Each wall is flat, endless, passes through zero and stands at right angles to its row. A trip goes straight from one point to another. Which walls does it cross, in order?

Walls:
(1): [ 34 -56]
(2): [-35  10]
(3): [27 -2]
(4): [-25 -57]
(5): [ -6 -19]
Trips:
[-11  32] to [16 22] -> 3, 2
[40 14] to [  9 -11] -> 5, 4
[46 60] to [-21  13] -> 2, 3
[13 13] to [17 -3] -> 1
[  7 -30] to [-19  16] -> 3, 2, 1, 5, 4
[ 28 -31] to [-15 -24] -> 3, 2

Walls:
(1): [ 39 -37  30  29  32 -17  18 -14  -7]
(2): [-23  32 -20  39  10 -33 -24  31 -26]
(3): [  6  -2 -34 -13 -19  -7  -9 -22 -15]
Trips:
[ -1 -24 -29 -34 -20  34 -22  -3  -6] to [  7 -54   3  21  -3  10   1 -58  -8] -> 1
[-21 -28 -23  58 -39 -26  14 -19 -17] to [ -5 -47 -44  35   0 -25 -17  -4   0] -> none
[ 42 -23   6   0  -4  46  -4  22  -8] to [ -3 -13   5   8 -29  29  -9  42 -12] -> 1, 2
[ 20 -28  38  17   0 -17  60 -49  -7] to [-40   3  37   6 -32  20 -17   4 -19] -> 1, 2

Walls:
(1): [  0  -5 -15 -27   6  -5 -13  28   9   5  28  -2 -24  14   8  -9 -15 -20]
(2): [ -8  14 -26   8  15 -15 -15 -29 -10   0 -11  -9  -5  23  21  23  29   4]
(3): [-28 -13   5   5  38   7  16   9   0   5  -7   0   0  10  -2  -7   6  22]
(4): [-18  16  14  23   4  -7   3  12  -6   6  13  -5  -1  -5  -6   6  10 -21]
(5): [ -3  -8  -2 -11  13  10 -14 -16   2 -26   1  11 -24  -9 -33  -8   1  11]
(6): [-11 -29   3  14 -17  12 -16  18  19  -7 -18  -3  24 -26   1  28  34 -13]
(7): [-27  -9  37  23   5   4  10  -8  11 -17 -44  15 -37  -7  21   5   3   7]
Trips:
[ 55 -15  12  -1  -2   1  16  13  10 -12  27   8  11  33   7   4   4   1] to [ 14  32 -14  17  44   2 -12  12  -4 -16  -9 -20 -11 -10  -8  -1   0  -9] -> 2, 4, 5, 3
[-17  -3  -4   5 -16  -7  21  45   3 -18 -13 -13   1  30  12 -15   8  36] to [ 38  -3 -31  -5  -7  19 -10   2 -14  12  10   3 -59 -17 -22 -17 -23  -4] -> 6, 5, 7, 3
[-17  40 -16  12 -20  12   8  -4 -19   0  -7  -8  -7   9   2 -23  20  32] to [ 33   1 -15   3 -23  -2  -6  28  -6  -7  -7 -29   4  28  14  28 -14 -22] -> 7, 3, 1, 4, 6
[ 17   1  16  -2 -12   8  -7  14 -24 -36 -19  -4   1  11   4   9   6   3] to [  4  -1 -28   0   0   5 -12  17  23  11   6  21  -3  -2 -29   9 -11  19] -> 2, 7, 1, 3

Walls:
(1): [ -6  -3 -17  -3  -5 -29  -9  18 -20 -14   9   9  -3  10 -17 -23  19  -3
 -15  -7  12  15   6  20  30 -48  -8  -2   0 -18 -22 -25   8  -7 -22  13
  22  15  25   9 -23  36  11   6  -3 -41   4  -4]
(2): [ 23  40  -1 -16 -34   0  25  26 -29  26  12  -7  -1  13   4 -17  21  -4
  18  30 -20 -11  18  38   6 -23  17 -19  -1  -2  12 -32 -18  34 -16  16
 -25  17 -22  -1 -44  12 -49   4 -14  28  11  18]
(3): [  2  -9 -22   6 -14   9  51   1  16   4  -8  16 -30  -4  -9  18  23  11
 -13  25 -13   2 -13 -19  19  14  -1  25  -3  -2  -9  11  19 -13   3   6
 -10  17 -34 -14  17  38   0  20   6  -6  -7  -3]
(4): [-19   8   1  28 -30  -1   3 -13 -15  14   3 -17 -19 -46   5  -9  12  26
  28   8  25   4  12 -11  20 -16 -10   7 -16  27 -23 -22  20   9  30  23
  36   3 -32   4   2 -10  10 -27 -16 -12  15  22]
(5): [-22  -5   3  12  -3  12  20  19   2 -59 -20 -17  -3   2 -20 -12 -14 -34
   3  10  -4  43   6  -2 -19  11  16   1   1  13 -12 -14  -1   7   9  -7
   8 -19  11   9  -3 -15  -9 -15  46 -51  -3  37]
(6): [-31 -15 -15 -18   0  17 -15 -27  -6 -12   7  -5  28  -8  -8 -13 -17  46
   1   9  -2   1 -34 -10  21   8 -15  -4  25 -18  14 -18   6   0 -28   8
  -8 -18  18  16 -25   0  14   4   2  26  15  16]
(7): [  6  16  -8 -11 -18  23 -28  -6  -8  15  11   4 -27   2  26  30 -13  -7
  15 -11  -6  34 -18  13 -19   6  23  27  14  23  34 -29 -15  -3  23 -20
 -24   0 -14  16   7   6  -5   0   6  -8 -22 -11]
(8): [-22 -24  -1   9  10  20  21  -2  32  -7  -7   1 -21  11  35  14   9 -23
  -5 -25  -2 -19  18  -4 -22  -2   9  15  -8  37 -18 -11 -23 -17  24   8
 -18   7 -20 -16  -6  24  31  15  10  -7 -18  17]
(9): [-19 -11  39   1  23  -7 -38   2 -21  -4  15  -9  -8   1   4  15  18   0
 -21   3   5   5  -9 -11  13  -4   6  -7  -8 -19  26   3   3  19  18  -5
   0  -4   7  22 -12   0 -20  44  14  -2  -8  -6]
(10): [  0   7   6 -14 -21  -5  18 -21  -4 -22   9  20  12  -6  39   7  -8 -23
  -5  44   6  27  29  -5  -8 -13  12  16  11  20  -9   2   1 -12  -8  27
  -1  15  -5  -8  -6  16 -12 -34  -2   7  -1  38]
(11): [-24  18  21  10 -31   5  -5  29  20 -12  21 -16 -10  22   0 -38 -14 -17
  -6   3 -21   5  -4  11 -26  -3  19   3   0   3  25 -33 -24 -30  -1  16
   3 -13  49 -12   8  30   5  26   3  11  -1  -4]
(12): [ 15   2  21   3  28   4  22  20 -10   4  -1  -4 -23  20  10 -14  13   7
  -7   6 -17  21 -22  -9 -27  33   9 -22  -5   5  13  -8   7   6 -15   2
  17 -22   6   8 -16  -9   7   3  16 -21 -13  11]
Trips:
[  1  14   0  17  -9 -10  -6  17  -4 -30  15  43 -15   4  14 -23   2 -21
  24   2 -14  -2   6  22 -40 -15 -14  -2   8   0  -7  -8  19 -37  -5  32
   0 -19   3  -6   5   8  18  11  41   6 -16  -9] to [-30 -14   0 -33 -13  10  11 -36 -15 -20 -13  11  -4 -21 -35  20 -34  26
 -41 -46 -30  -3  10   1  38  -6  14 -36  38  11   9  -5  44 -18  -6   4
 -16   3 -10 -26  17 -17 -37  -1   3   6  -3  25] -> 3, 6, 12, 7, 8, 11, 1
[ -4 -27 -10  50  -8  27 -19 -26  40 -23   6 -14 -15   1 -31 -14   3  -6
  33  11  23  -9   2  27  22 -15 -27  26  -5 -15  11  45 -19   3 -16  -5
 -16 -22   3  18   2  -6  17  -1  19 -15  -7  19] to [-11   1  13  -6   1   0  -6  -2 -17   0  -3 -34   4   6 -15  -2  -4 -24
   5  -9 -28  18 -11 -29 -15  18 -35  -2  -5   4 -19  17 -11  25 -42  -3
   0  31  -6 -15 -14   6  11 -12   0   7   3   8] -> 3, 1, 4, 8, 12, 10, 2
[ 21  -3 -24 -22  19  16  19  25   5  10 -18 -17  -7 -21  -9  -4  15   7
  25  -3  18  21  36  32   8  -8 -13   4 -37 -17  15  -3  23 -24  11 -23
  15 -17   1 -29  14  -8 -11  10 -17  19  -1  23] to [  7  -8 -15  27  24   5   4   9  14 -21   9  10  10  -6   5  19   0 -26
 -38   0  15  13  -5   4  18  -2  10   6   9  -1  15 -18  -8  60   5  -5
   3  15 -51 -16  -4  10  -4  10 -24 -44  13  12] -> 1, 5, 8, 9, 7, 10
